Each wall is flat, endless, passes through zero and stands at right angles to its row. A trip goes straight from one point to another. List the walls that it crosses, first one first.

Walls:
(1): [ 0.27 -0.74]
(2): [ 3.40 -2.10]
(3): [ 4.05 -0.67]
(4): [-0.54  0.57]
(5): [ 0.38 -1.82]
Trips:
[ 0.69 -0.98] to [ 2.04 -0.31] -> none
[0.84 0.48] to [ 0.67 -0.92] -> 1, 5
[ 0.73 -0.29] to [-0.73 -0.94] -> 3, 2
[3.26 1.88] to [-3.42 -0.50] -> 4, 2, 3
[ 1.05 -0.95] to [-1.44  0.39] -> 3, 2, 4, 1, 5
[ 0.62 -2.18] to [ 1.76 -1.60] -> none
[ 2.08 -2.26] to [2.88 1.41] -> 5, 1

Walls:
(1): [-0.12 -2.44  1.59  1.40  0.08 -0.13]
(2): [ 1.30 -1.78  0.23 -0.24  2.37 -1.72]
(3): [-2.08  1.07 -2.14  2.26  2.77 -3.05]
(4): [-3.45  0.60  0.65  0.95 -3.21 -0.83]
(5): [ 0.38 -1.40  3.43 -0.73  1.12 -0.05]
(6): [-2.72  1.14 -1.28  0.86 -1.73 -4.57]
(7): [ 0.31 -3.18 -1.27  1.48  1.43 -0.35]
(8): [-0.09 -3.66  0.07  1.41  1.39 -0.45]
Trips:
[-0.60 -3.17  0.22 -1.27 -1.54 -2.09] to [-1.31 -1.30  0.43 -0.93  1.98  0.11] -> 3, 4, 6
[-0.78  1.37  1.92 -2.16 -1.69  0.65] to [ 0.25 -0.36  1.25 -2.81 -1.49  0.88] -> none

Walls:
(1): [ 2.53 -1.11  0.50  1.01  2.99  0.32  3.05 -0.67 -1.63 -3.48 -0.50]
(2): [-1.13  0.42 -0.93  0.97 -3.18  1.49  2.34  0.48 -1.55 -2.29  1.32]
(3): [ 0.96  0.81 -0.60  0.99  1.52  0.16  1.87  0.30  1.06  0.18  1.18]
(4): [-0.91  0.66 -3.65 -0.84 -2.24  0.02 -0.54  0.34 -0.84 -1.08  2.46]
(5): [ 2.48  0.99 -0.15  1.71  0.99 -0.47  0.75 -1.31 -2.33  2.24 -0.55]
(6): [ 2.93 -0.59 -1.21  2.27  3.97 -2.24  0.80 -0.28  1.61  1.88  0.95]
Trips:
[ 0.72  0.50 -2.27  3.41 -0.42 -0.57 -0.33 -1.47 -2.25 -2.54  2.10] to [ 0.38 -1.25 -2.44 -1.73 -1.08  0.22  3.25  2.45  1.47 -2.14 -0.35] -> 5, 6
[-0.59  2.54  1.87 -3.67  0.79 -3.24 -0.43 -1.99  1.86 -0.72  2.79] to [ 2.35 -0.63  0.98  2.51  3.02 -2.76 -1.85  0.76 -0.41  0.87 -0.47] -> 4, 5, 1
[-3.56  2.31  1.95  0.99 -1.67 -0.94 -1.35 -0.83 -0.67 -2.24 -0.18] to [-3.43 -1.53 -0.97  0.91 -0.11 -0.45  3.27 -2.44 -1.83 -0.25 -2.37] -> 1, 4, 5
[-0.41  0.32 -0.09 -5.16  0.23  1.65  1.57 -0.05  0.44 -0.53 -2.37] to [-2.64  1.31 -1.02  1.45  2.50  0.74 -0.46  0.03  1.84 -2.18  2.72] -> 4, 2, 3, 6
[-2.31  0.84 -0.98  1.37 -0.42  0.47  0.09  0.20  0.67  4.60 -1.92] to [-0.01 -0.15  2.05  3.63 -0.76 -0.23  3.57  0.40 -0.63 -1.85  0.83] -> 3, 2, 1
